Each wall is flat, endless, passes through zero and stands at right angles to its row. A trip goes straight from one point to another. List the walls that it crosses, first one first.
(in the rows, 128 means zero)

Walls:
(1): [149  86]
(2): [143 147]
(3): [71 92]
Trips:
[157 100] to [138 150] => 2, 1
[114 144] to [169  84] => 3, 1, 2
[113 144] to [109 149] => none
[158 128] to [146 139] => 1
[156 116] to [ 80 101] => 2, 3
[131 120] to [101 107] => none
[107 141] to [ 39 164] => none
[105 132] to [162 148] => 2, 3
[130 100] to [120 159] => 1, 2, 3

Walls:
(1): [148 106 159  96 115 162 152  71 101 160 142]
(2): [140 103  90 106 107  75 118 137 120 114 133]
(3): [141 123 140 122 112 107 121 120 141 120 115]
(4): [162  98 139 149 142 226 132 113 134 142 149]
Trips:
[131 132 104  95 153 103 129 145  67 174  87] to [105 139 139 162 115  86 119 146 136 118 100] => 1, 3
[ 73 160 120 170 130 185 117 101 117 110 123] to [148 123 132 164  94 135 116 115 122 141 122] => 1, 3
[144 103 154 125 128 121 137 126 152 135 117] to [128  73 155 147 170 147 123 183 124 107 135] => 1, 3
[ 68 127 199  68 101  96 141 107 195 138  95] to [105 115 104 126  95  90 124 161 123 112  99] => 2, 1
[107 132 140 130 148  98 140 121 145  89  98] to [108 119 111 118  92  91  91 143 189 156  88] => none

Walls:
(1): [165 144 121 119 147 195 130 142 108 121 121 158 142 141 175 129 147 125
 134 107 116 110  74 149]
(2): [108 134 155 122 110 108 125 147 132  92  98 128 142 142 132  86 104 190
 145 113 143 122 147 127]
(3): [ 94 136 129 151 102 138 133 146 118 125 128 183 122 151 140 179 143 142
 140 107  85 147 124 109]
(4): [163 107 155  93 100  50 185 120 125  69  70 114  82 136 142 174 125 158
 154 131  97 144 156 127]
Trips:
[167 154 172 128 101 160 144 142  91 168 134 129 160 153 178 114 139 145
 112 193 151 152 109 112] to [136 146 158 131 125  94  94 135 133 101 113 175 120 131 121 102 164 139
 135 133 140  94 106  89] => 2, 3, 4
[116  97  91 111 100 124  68 180 106 153 132 151 113 146 115 165  82 149
  75 142  50 127 132 154] to [153 149 144  81  98 113 162 133 129 170 119 147  99  99 165 139 144 138
 116 133 110 142 142 152] => 4, 1
[116 129 122 132 136 117 148 151 133  93 120 117 147  47 119 123 126 179
 161 146 142 153 100 137] to [109  65 116 110 146  87 113 126 160  72 155  95 134 130 145 123  72 105
 167 139  74 108 120 143] => none
[106 101  87 116 132 151 130 151 111 131 113  98 110  51 130 127 141 135
 133 132 130 165 124 153] to [158 145 171 126 156 117 125 126 122 115 127 146 176 134 120  97 151 143
 117 146 109 102 150  99] => 1, 2

Walls:
(1): [147 116  97 126 135  76 142 152 182 146 134 107 168 112  84 125 114 113
 104 110 134  85 112 145 148 104 120 139 119 121 137 143 173 143 137  73
 103 138 133 149 153 133 123 132 162 141 172 129]
(2): [110 133 134 115  49 118 103 120 107  76 152 141 156 126 143 165 135 155
  86  88 123  99 155 145 150 141 166 174 118  86 117 126 129 110 118 115
 154 138 129 132  94 139 138 150  89 200  99 139]
(3): [160 163 141 191  93 120 103 144 116 152 176 135 128 122 130 132  74  76
  92 165 144 118 143 142 106  89 101 143 201 147  93 163  99 111 132 105
 132 133  71 148 141 127 145 119 146 160 165  99]
(4): [121 111  95 107 136 157 160 144 170 112 135 165 109 108 151 111 106  67
 131 172 136 150 156 145 156 109 152 118 131 152 188 205 117 129 143  74
 186 125 169 146 179 167 134 104 159  46 146 163]
Trips:
[149 101  75 130 152 138 103  93 104 107 150  88 164  88 143 133 125 124
 141 102 135  99 143  87 141 105  82 140 125 124 124 171 155 123 125 126
 127 171  90 147 191 105  99  88 175  84 138  64] to [131 124 144 132 112 128 110 140 153 140 158  85  85 101 138 125  98 122
 134 152 135  79  87 167 163  86 125  97  85 127  92 108  58 124 130 150
 152 145 115 139 135 122 120 119 159  97 128 153] => none
[134 107 174 175 119 117 107 173  93 131 130 148 176 138 116 137 106 117
 139 142 106 154 135 111 131  69 112 177 188 117 142 144 139 119  96 139
 121 148 175 118 146 219 133 181 116 109 100 134] to [145 161 156 145 144 161 164 124 126 140 117 148 138 173 119 114 127 131
 128  90 122 176 110 159 112 139 126 142 104 146  96 122 128 102 181 127
 123 140 110  98 156 152 134 103  86 107  89 111] => 2, 4, 3
[ 81 149 169 149 147  85 152 113  97 126 161 112 160  84 152 111 110 189
 134 109 122 118 114 146 142 177 156 146 199  97 132 103 136 109 155 115
 117 125 108  93 102 117 119 106 115  96 128 133] to [130 151 117 112 153  62 170 119 146 109 106 156 166 178  78  62 135 167
  97 125 146 124 108  75 107 120 151 173 134 131 140  92 101 147  79 119
 139 150 123 148 120 120  90 107 136 117  63 129] => 1
[ 93 133 137 155 162 113 151 140 106 118 140 132 123 163 108  76 131  69
 147 124 149 103 166  88 116 121 137 110 148 106 109 152 147 150 135  83
 104 136 122 149 128 108  94 132  79 144 129  99] to [137  65 150  99 117 134 112 135  88 157 149 146 170 111 143 138 141 150
 107 155  88 145 120 110  78 134 105 139 148 129 149 110 149 186 143 147
 177 140 151 143 112 128  73 173 105 107 118 123] => 1, 3, 2
[180 130  99 156  95 127 143 105 146 139 155 104 115 129 167 104 124 176
 144 128 128 134 109  85  91 133  99 196 146 136  77 173 136  99 113 125
 147 129 150 109 133 120 163 143  87 143  91 120] to [145 105 136 155 117 133 104 146 169 169 133 174 169 134 122 163  88 124
 130 104 174 111 136 113 136 100  91 128 108 117 140 126 139 124 200 143
 111 137 142 138 160 135 112 152 121 123 137 124] => 1, 2, 4
[144  76 134 109 145 132 109 113 109 185 140 118 133  99  77 128 132 107
 134 175 129  90 154  99 102 100 151 114 145 143 135 158 143 158 107 132
 156 144 109 122 125 125 137 106 138 138 122 132] to [114  89 126 162 114 135 154  82  98 144 134 187 118 135  91 124 181 111
 156 115 109 125 146 122 155 135 156  79  91 128 107 168 110 128 169 145
 123 139 155 125 143  58 136 115 179 151 110  91] => 1, 3
[144 165 186 144 119 131 131 141 134 145 123 143 101 172 113 170  97 132
 127 143 123 137 128 136 175 137 131 107 107 141  97 125 126 140 114  98
 133  92 156 118 148  91 127  72  95 201 146 122] to [100 135 136 156 106  83 180 117 115  93 113 118 136 214 130 158 129 135
  61 123 150 107 188 147 121 124 142  56 138  92 174 123 152 105 144 149
 100 140 126 153 167  58 101 104 135 136 128 152] => 1, 3

Walls:
(1): [184 111 156 119  78 119 132 152 104 152 156 108 158 185 143  75 146  86
 141 116 135 155 175 197  91 108 168 153 105 166  94 122 127 123  95 125
 128 107  74 145 126 172 146 102  96 122  41  52]
(2): [ 99 149 193 134 122  94 116 152 157 100 151 130 125 103  95 102 120 132
 150 103 147 136 120 112 125 151 120 130 130 133 178 151 134 106  84 111
 127 133 153  98  66 126 114 157 140 109 140 116]
(3): [123 126 147 153 101 126 161 124 126 131 111 143 151 128 147  92 121  99
 112 109 119 122 131 114 118 141 123  51 121 111 120 112  93 170 119 114
 179 137 115 107 154 117 115 125 138 127 123 130]
(4): [152 128 146 132 126  93  61 114 142 101 140 117 148 153 102 119 120 152
 118 136 128 164 115  93 145 160 134 170 117 174 135 147 133 137 141 157
 160 101 144 154 111  97 129 152 140  81 140 120]
(5): [115 151  88 126 148 117 105 119 124 146 139 171 146 115  92 125 132 119
 139 153 107 139 148 108 160  85 115 135 104 167  96 155 105 141 131 109
 122 143 145 132 125 118 164 148 145 146 125  66]
(6): [127 166 121 124 160 102 103 102 136  93 128 105 132 160 183 131 166  72
  89 145 120 114 109 164 141 112 164 138 150  66 143 152 120  83 162 100
 113 173 160 160 152 146  79 193 118  92 145 134]
(7): [129  89 168 143 161 162 102 145 133  72 210 149 155 120 156  96  42 111
 200 148 126 124 113 131 133 128 100 125  86 119 125 122 135 126 121 167
 165 119 142  93 162 157 141 103 116 185 119 114]
Trips:
[102 130 117  68 125 166 136 116 118  96 143 169 116 149 139 108 161 100
 169 127 123 121 156 147 164 146  89 110 110 117 121  92 106 111 121 131
 158  85 134 153 120  94 100 130 157 148 135 151] to [103 164 110 137 144 130 159 117 125 161 155 167 184 107 123 128 101  81
 130 110 121 146  85 137 114 135 150 136 111 100 157 166 131  47 155 147
 109 135 142 139 153 118 193 105 120 118 139 100] => 6, 3, 2
[136 173  70 103 137 120 117 134  98 145 112 166 141  86 187 133 131 107
 118 124 148 171 116 156 163 118 158  98  99 154 125 151  88 166 139  94
 189 188 122 129 157 130 109 115 128 159  72 137] to [144 106 115  80 139 129 141 138  75 138 130 102 162 139 139 134 105 160
 113  87 155 118 168 116  94 192  94 187 127 124 143  93 128 118 145 128
 139 132 141 149 112 127 143 193 148 106  85 142] => 4, 5, 3, 6, 2
[133  91 124 143 116 116  70 164 118 169  77 105 115 150  98 111  93 143
  88 160 124 179 152 137 166 126 116 117 152  86 140 139 161 124 103 151
 154 186 117 103 144 102 180 166 144 206 118  97] to [ 88 123 131 119  99 156 118  90 103  89 131  90 115 176 121 171 111 129
  95 121 130 197  91 153 123 125 144 172 124 125 188 109  85 139 106 119
 106 116  52  87 109 136 140 119 139 138 127 161] => 3, 7, 5, 2
[125 158 131 151  82  65 162 174  60 147 140 131 146 139  97 121  95  98
 201 140  96 153 137 168 177 147 117 131  75 131  97 134 166 169 122 120
 138  92 118 130 142  94 129  92 103 142 164 115] to [120  91 136 111 143 114 139 119 142 151 116 151 133 121 155 100 165 116
 147 145 121 128 124 117 109 116 137 115 112 106 168 189  73  99 139 126
 105  72 160 133 151 145 125 112 103 136 186  98] => 4, 2, 6, 1
[154 104 134 154 104 127 118 117 139 122 142  96 131  64 164 130  79 126
 154 135 117 128 114  95  81 140 125 109 116 125 103 136 113  90 135 138
  99 128 114  95 133 126 127 131 128 108 112 158] to [135 131 120  77 100 145 120 150 159 148 157 106 139  41 131 133 123 134
 134 189 163 145 119  99  93  98  90 163 157 116 115 137 125 118 128 121
 131 203 119 138 121  78 123 163  92 119 139 113] => 3, 5, 6, 7
[108  72 179 169 156 148 123 144 128 117 153 136 108 121 114 127 130 147
 111 167 128 101 190 166 174  95 140 176 145 113 132 192 113 130 175 115
 108 137 148 115 159 167 146 163 144 120 105 116] to [131 104 126 165 158 129 118 149 124 162 120 116 169 126 110 148 131 126
 154 133 124  93 138 151 160 147  92 190 170 100 133 153 119 135  98 100
 107 157 113 134 182  99 127 123 140  92 117  99] => 2, 7

Walls:
(1): [126 137 126 118 151 177 143 115 156 122 128 159 148  84  93  99 116  97
 108 119 133 179 128 148 129 122 146 186 165 126  97 156 151 174 129  99
 119 130 107 179 144 116 134 142 154  98 114 149]
(2): [ 97  95  96 122 161 135 118 177 113 167 112 123 119 158 140 100 129 170
  94 155 147 156 121 112 126 131 139 151 147 103 170 107 114 179 152 122
 161 148 103 121 110 135 143 111  93 140 163 139]
(3): [112 139 136 178 155 128 152 144 113 133  74 183 109 126 165 173 129 127
 222 107 114 145 156 122 122 121 139 124 117 123 118 112 129 141  80 137
 127 105 153 148 130 144 136 139 108 139 131 145]
(4): [131 136 138 110 131 154 100 157  93  90 117 197  88 133 105 117  70 132
 112 133 146 158 120 184 107 105  76 155  73 101 126 123 165 104  89 131
 124  99 184 123 149 181 141 116 157 107 129 140]
(5): [151 152 107 127 156 118 111 153  79 107 146 154 112 116 147 148 157 157
 101 128 133  91 116 110 128 160 131 109 129 131 133 183 146  75 149 122
 142 122 103 167 110 148 129  64 146 130 110 158]
(6): [166  70 156  79 124 147 122 164 118 143 111 122 144 126 125  82 146 132
 172 106  64 111 114  53 146 153 144 129 147 128 187 141 139 119 177 141
 150 126 135 200 122 131 122 109 129 138 179 124]
(7): [108 149 130 123 127  72 118 148  87 147 104 108 168  96 140 107 140 129
 132 167 105 122 163 164 208 162 129 112 120 113  79 106 172  83  89 146
 146 135 125  93 112 122 101 159 159 155 158 184]
(8): [ 99 139 157  87  95 155  94 138 149 102 140 146 109 116 129 119 101  91
 148 166 137 138 162 138  75 114  72 133 158 161 128 155 106 126 123  89
  85 133 142 139 135 157 137 146 171 169 119 115]
(9): [ 64 131 162 164  83 131 149 104 117 144 140 123 139 143 127 134 104 116
 110 137 114 135 103 104 116 106 170 170 138  93 155 133 119  89 152 158
  94 153 147 113 178  99 119  99 177 105 150 108]
Trips:
[ 95 152 139 134 155 136 103 154 150 111  99 117 146 117 134 135 162 111
 107 139 109 127 103 144  83 131 117 128 116 126 149  90 127 163  72 147
  69 165 145 117 143  83 135 127 119 143 206 130] to [122  82  83 168 145 130 108 146 137 156 101 120 129 130 104 148 163 152
 100  96 106 113  99 114 118 115 118  71 150 103 117 134 141 157 117 104
 119 127 134 120  95 143  99 139 102 123 127  95] => 4, 8, 7, 9, 6, 5
[112 133 140 118 110 114  74 129  77  92 180  94  74 163 122 121  79  87
 170  90 138  63  85 117 164 154 136 123 118 117 192 153 159 157  94 162
 129 115 151 104 123 142 116 138 110 122 163 109] to [101 119 124 136  84  97 135 145  81 114 103 130 117 114 164 125 117 149
 140 110 163 112 129 123 160 131  91 142 163 155 184 139 154 143 114 121
 141 103 137 113 128 154 148 171 169 127 118  72] => 8, 3, 7, 5, 2
[ 98 136  91 134 127 151 168  77 138 104 139 119 159 179 106 143 134 100
 137 164 132 145  98  70 138  63 159 160 118 120 127 142 118 143 121 145
  90 129 120 117 173 148 126 101 155 144  93 151] to [149 114 163  97 109 228 141 129 125 154 121 122 178 104 178 131 107  98
  85 158 167  78 168 135 131 150 138 149 168 104 124 145 130 100 118 136
 160 125 111 150 129 120 136 131 139 113 107 162] => 5, 6, 7
[113 121 179 131 119 131 102 119 152 173 141 103 111 129 102 196 153 128
 141 100 128 115 102 135 124 120  79 155 124 109 113 147 154  96 175  89
 115 149 157 146 114 121 111 127 106 112 105 122] to [ 85 147 155 102 141 164  89 133 162 149 134 134 163 128  81 107 115 153
 152 163  85  98 169 129 128 125 118 133 131 130 168 135 111 173 110 158
 119 105  98 156 158 125 131  90 129  92 141 155] => 1, 5, 2, 4

Walls:
(1): [ 91 135 125 138 143 121  92 142 115 150 151 101 122 128 127 140 143  83
 107  99 151 144 152  78 142 116 120 104 109 143 180 152  93 130 137 105
 123  99 122 164 177  86 119 140  53 142 116 124]
(2): [146 149 157 145 130 139 157 148 115 114 138 100  81  97 103 123 128  91
 116 123 190 124  89 106 114 170 124 133 151 103  82 178 190  86 137 114
 105 177 114 151 104 116 144 187 123 123 140 154]
(3): [170 139  86  96 114  93 101 146 126 173 124 122 145 152 116 173 137 175
 110 110  74 144 113 122 110 145 124 102 185 147 146 145 120 166  89 131
  96 147  94 116 136 149 137 148 113 160 109 165]
(4): [126 166 160 158 143 121 187  97 160 122 122 122 129  98  87 147 118  82
 134 143  69 109 179 139 149 117 162 107 107 123 121  86 177 145  99 100
  91 176 122 158  86 193 123  88 139 136  76 143]
(5): [128 119  98 143  98 111  70  97 137 125 136 172 129 140 116 134 133 159
 155 111 124 147 127 120 121 131 103 111 123 131  94  92 122 155 114 158
 134  78 161 182 186 110 138 155 112 154 174 112]
(6): [110 116 118 133 135 104 153 143 155 164 121 124 110 108  94 116  72 127
 135 178 179  93 144 104 132  83 130 121  78 128 169 109 186 168 125 132
 142 146 103  96 148 125  95 123 163 111 157 116]
(7): [ 91 156 147 152 159 132 181  83  99 157 118 136 116 151 174 163  83 136
 117 152  94 100 140 150 106 109 108 163 165 107 182 101 124 136 115 133
 130 126  87 143 113 151 130 131 129 171  89 163]
(8): [109 139 115 144 142 138 138 116 131 156 129 138 118  66 179 128 121 136
 140 130 136 128 144 127 137 141 116 152 113 105 141 145 133 148 150 153
  75 135 116 137 138 118 137  80 114 179 156 162]
Trips:
[137 132 129 147 160 117  64 136 133 108  90 124 129 171 149 110 140 115
 120 123  91 124 107 154 152 114 166  78 143 158  89 113 141 139 138 117
 125 109 120 167 144 128 145 107 148 183 118 137] to [168 126 151  94 135 154 129 118  93 103 132 104 144 151  92 135 157 159
  98 156 147 136 123 154 132 117 111 117  97 106 129 107 150 121 118 149
 126 142 142 139 144 190 113 145 152 159  79 137] => 1, 7, 5, 2
[138 101 156 146 153 141 135 137 127 105 161 168 164 159  49  86 141 148
 100 143  84  90 154  83 174 105  97 114 172 122 122 124 138 125 183  89
  95 152  92 139 133 118 126 135  84 167 106 150] to [147  86 141 175  67 115 147 143 116 130 124  88 123 139 131  65 124 112
 147 105 130 120 109 168 149 143 126 131  71 179 103 154 136  91 103 172
 115 146 125 112 101 110 116 133 123  94 135  97] => 7, 3, 1, 6, 4
[160  90 121 114  92 131 138 132 113 120 153 104 106 150 104 114 107 192
 107 119 133 157 116 155 131  80  87 139 124 108  83  85 107 183 101 117
 152 113 153 128  84 146 140 107 128 171 133 151] to [159  98  94 106 121 169 117 110 119 118 170 169 138 139  88 136 136 139
 130 109 140 128 104 128  75 145 178  71  92 174 139 158 121 107 133 173
 141  75  95 132 119 132 139 115 168 153  97 129] => 7

Walls:
(1): [181 148 136 147 151 127 153  89 119  92 119 156 124 146 108 220 134 134
 116 128 182 105 146 175  97 172 116 129 117 155 177 133 129 139 182 121
 133 123  75 147 125 122 114 148 149 111 141 116]
(2): [103 135 143 134 134 133 107 147  93 144 134 200 156  74 156 158 117 100
 140 109 139 127 124 132 164 151 175 110  92 122 133 128  86 112 137 103
  91  89 110  76 107 128 104 135 139 158 137 116]
(3): [154 129 125 104 128 104 138 107 176 127 175 161  79 187 159 153 142 175
 101 145 124  77 121 106 155  59 198 143 120 162 114 130 159 132 117 159
 147  89 133 159 185 145 114  84 128 172 152 105]
(4): [112 192 133 125 153 169 151 194  90  93 174 129 147 139 118 160 137 136
 129 120 107 136 121 139  59 137  67 184  91 160 135  92  94 164  76 120
 132 101 149 128 124 128 112 153 152  84 139 115]
(5): [164 124 145 160 156 119 148 193 146 106 128 115 109 129 137 181  91 139
 136 173 117  95 139 117 171 135 123 121  82 137  97 107 165 158 130 158
  96 112 166 124 133 129 178  57 175 133 167 161]
(6): [ 85 163 115 139  84 157 132 169 106 150 100 101  96 106 163 157 108 119
 106 104 111  94 143 107 115 134 116 165 193 134 138  95 129 119 127  91
 132 135 116 138 162 137 126 148 103 111 124 108]
(7): [139 138 112 130 141 157 117 123 153 155 139  84 105 119  88 180 167 138
 113 109 113 143  78 108 102 113  71 125  94 129 149 156 115 159 120 156
  95 178 170 148 124 127 115 132  96  58 106 158]
(8): [101 135  98 146 141 123  88  86 129 132 168 115 115 164 110 107 113 145
 171 114 141 124 149 107 104 135 102 114  99  96 145 133 138  95 116 128
  41 108 113 146 152 102 105 128 119 121 167 147]
(9): [ 84  94 128 101 118 143 104 160 172 139 100 123  86  95 166 161 140 105
 150 132 112  88 111 123  88 104 118 124 141 131 150 170 111 115 156 157
 138 115 159 162 147  93 171  94 110 125 113  88]
Trips:
[ 87 131 106  52 173 153 118 140 125 136 157 167 135  90 122 194 106  90
 142 143 119 114 142 143 105 132 118 124  88 125  84 135 162 135 139  98
 115 147 109  93 139 113 135 169 164 168 121 150] to [135 117 141 125 115 115 136 108 150 119 110 117 147 120 166 126 105 156
  82 100 103 156 171 187 121 152  98 109  94  97 146 125 149 129 109 136
 133 115 101  92 122 105  78 159  92 145 118 140] => 9, 5, 4
[109 173 154 123 141 106 124 157 173 101 139 128  88  98 118 197 109 108
  82 165 147 130 111 120  68 147 134  98 140 124 140  57 119 165 157 140
 151 124 169 159 149 108 123 127 135 108 109 145] to [137 130 141 146  97 102 130 121 207 146 106 130 189  70  96 172  89 148
 133 142 165  88 156 137  98 135  95 122 149 123 133 125 155  83 105 149
 186 134 120 154 138 130 133  97 136 157 144 131] => 4, 7

Walls:
(1): [112 149 135 103 142 146 110  98 124 101 113 154  94  67 197  57 143  85
 100  91 146 130 163 139 112 180 158 110 119 107  64 173 156 127 143 166
 154 154 147 155 157 146 140 107 148 141 114 185]
(2): [140 212 117 141  94 131 135 144 122 121 131 145  78 142 129 110 168 141
 190 141 157 114 100 116 133  94 160 136 130  99  95 152 137 118 111 162
  90  89 112  91 122 151 150 180 177 111 128 134]
(3): [101 150 141 108 141 137 144  99 169 166 192 147 113 143 104 152 139 150
 148 188 150 187 133 139 127 150 142 151 128 122  93 184 103 100 130 151
 132 133  82 181 141 137  82 153 132 144 123 141]
(4): [111 152 179 173 163 136 159 178 154 162 162  65 132 132 142 124 182 104
  83 118 121 114 133 106 123 138 120 196 142 137 128 147 125 114  89 156
 118 123 148 147 141  80 130 153 157 145 143 105]
(5): [154 121 136 117 124 148 136 138 157 149 129 134 154 131 150 112 135 154
 146 176 160 161 139 115 145 130 124 131 112 104 159 104 100 100  87 125
 135 175 213 140 156 141  93 105 125 151 100 137]
(6): [152  97 149 133 105  93 104  94 103 135 116 126 118 167 140 113 125 182
 171 176 120 143 103 118  73 127 153 101 136 127 144 165 156  89 132 111
  94 104 103 133 109 160 137 104 139 183 115 150]
(7): [156 115 109 135 110 143 178 122 138  71  66 112 163 109 138 128 108 170
  90 147 145 121 147 149 164 161 165 146 129 112 114 134 109 140 137 130
 103 147 138 129 136 156 157 112 137 124 152 140]
(8): [134  75 165 106 141  87 126 188 150 135 154 132 127 150 133 120  95 160
 126  79  78 123 123 162 158 106 158 122 122 144  65 145 130 137 106 132
 137 161 138 165 176 127 118 150 110  93 114 103]
(9): [182  85 152 126 114 118 170 108 105 139 105 110 108 121 137 130 105 151
 151 128  94 124 133 119  81 128 123 155 153  93 130 137 134 133 126  98
 140 116 126 166 141 119  95 106  27 121 133 108]
Trips:
[121 129 124  93 127 182  84 137  89 139 113 117 133 156 139 169 150 107
 128  99 127 158 134 166 121 127 134  85 119 146 133 148 139 127 121 158
 162 170  92 128 111 162 144 134 153 139 107 141] to [123 157 137 179  99 137 154 145 112 112 143 163 133 144 121  93 134 142
  90 146 156 132 110 169  95 113 113 146 191 133 122 135 137 158  58 130
 114 151 117 170 139 130 101 152 132  56 151 119] => 8, 2, 6, 4, 7, 1, 9
[169 134 121 120 165 122 135 149 126 117  81 124  63 149 122 138 149  87
 144 129 157 159  88 153 141 142 144 113 117 109 117 108 108 100 116 154
 160 164  80 164 170 114 129 159 119 138 123 123] to [115 125 132  66 140  81 165 136 141 108  78 125 156 143 116 123 208 125
 100 138 142 113 144 156 188 143 151 165 100 105  97 126 117 127 122  94
  98 128 131 134 148 141 136 116 156 130 139 153] => 7, 9
[ 75 130 156 131 133 104 131 109 113 143 115 130 102 118  88  95 128 157
 140  99 140 136 141 134 110 158 111 111 125 122 164 127  72 173 127 103
 153 137 146 183 164 131 138  67  77 148 118  79] to [ 99 135 115 112 164 154 123 163 181 136 141 123  68  90 117  93 127 102
 178 147 100 141 163 139 108 111 124 147 137  89 138 114  91 121 171  98
 107 143 194 146 130 168 139  76 121 107 156 149] => 8

Walls:
(1): [134 126 145 139 144 133 135 111 115 123 135 133 164 142 120  79  99 121
 136 100 134 139 136 110 161 110 161 115  80 111  86 186 158 128 116 144
  85 108 136 173  96 109 146 126 109 102  85 126]
(2): [ 96 178 164 132 144 127 166 145 158 120 163 118 100  88 127 126 163 163
 128 115 118 104 126 121 127 120 137  90 132  99 149 115 165 163 116 147
 114 126 158 122  96 123 101 114 100 125 116 112]
(3): [118 178 149 143 154  97  76 102 134 104 137 154 117 117 157 141 111 151
 153 130 157  96  96  98 153 143 141  89  74 114 122 119 122 136 123 124
 142 112  60 117 113 119 126 137 127 116 108 130]
(4): [178 172 114 131 185 107 122 145  96 127 163  96 150 151  96 160 118 125
 124 155 124 195 121 184 115 126 137 157 134 124 127 112 126 118 186 145
 144 134  93 196 167 105 136 120 150 193 171  99]
(5): [131 121 111  83 181 113 152 187 139 146 141 121  81  94 135  78  89 123
 140  94 116 115 106 150 153 145 183 146 123 153 123  78 145 136 148 174
 153 143 127  78 140 130 142 125 143 126 162  85]
(6): [145 161 172  98  95 132  98 133 134 127 148 135 139 136 156 168 159 122
 105 157 133 103 182 112 130 126 129 111 150 149 106  97 111 126 143 117
  61 130 121 148 187 158 120 124 106 158  95 151]
(7): [121 126 100 118  97 139 120 130 146 124 156 112 107  94 115 100  92 148
 101 116 131 128 117 156 117 130 138 135 114 120 113 135 130 150 172 151
 115 145 147 114  88 136 147 152 149 142  58 139]
(8): [138 118 155 129  91 193 113 142 129 137 100 141 148 111 153  97 167 114
 118 127 143  62 115 105 124 167 120 134 171 101 110 166 147 149 114 101
 120 111 139 176 132 107 132 134 112 136 164 127]
(9): [170 165 135 165 142 157 163 108 145  90 133 140 162 137 157 157 120  96
 142 147 187  87 139 171 134 175  46 132 150 123 136 112 140 150  99 143
 112 153 137 110 153 135 160  96 127 116  90 185]
(10): [116 106 192 140  72 172 141 120 172 124 158 121 161  80 133 133 115 142
  97 108 105  99 102 117 137 132 107 133 145 133  64  73 112 123 152 118
  90  94 120 102 131 145 111 146 114 193 132  76]
Trips:
[106  89  96 125 119 178 134 221 166  96 150 114 124 110  76 148 120 142
 148 127 128 141 156 146 126 141 123  99 122 142 161 149  98 124 131 132
 112  53 140 112 133 144 186 160 138 139 176 141] to [118 154  90 146 138 180 118 111 149 149 183 109  83 118 175 158  79 142
  84 190 137 107  93 160 158 136 107 150 108 101 178 154  93 148 182 157
 133 100 135 128 187 191 124 139 132 133 136 139] => 8, 9, 6, 3
[170 103  77 150 179 117 121 103  86 109 127 112 157 131 154  76 142 113
  99 109 145 153 128 123 136 108  92 143 141 136 157 113 127 153 108 115
 141 129 142 119 103  71 143  92 126 122  97 120] to [122 108 171 171  48 105 136 139 120 150 135  99 141 139 116 183 114 136
 143 162  87 125 157  87 106 124 153 121 167 101 143  89  84 170  74 130
 138 139 145 161 173 141 136 126  97 152  67 152] => 4, 6, 1, 10, 2, 8
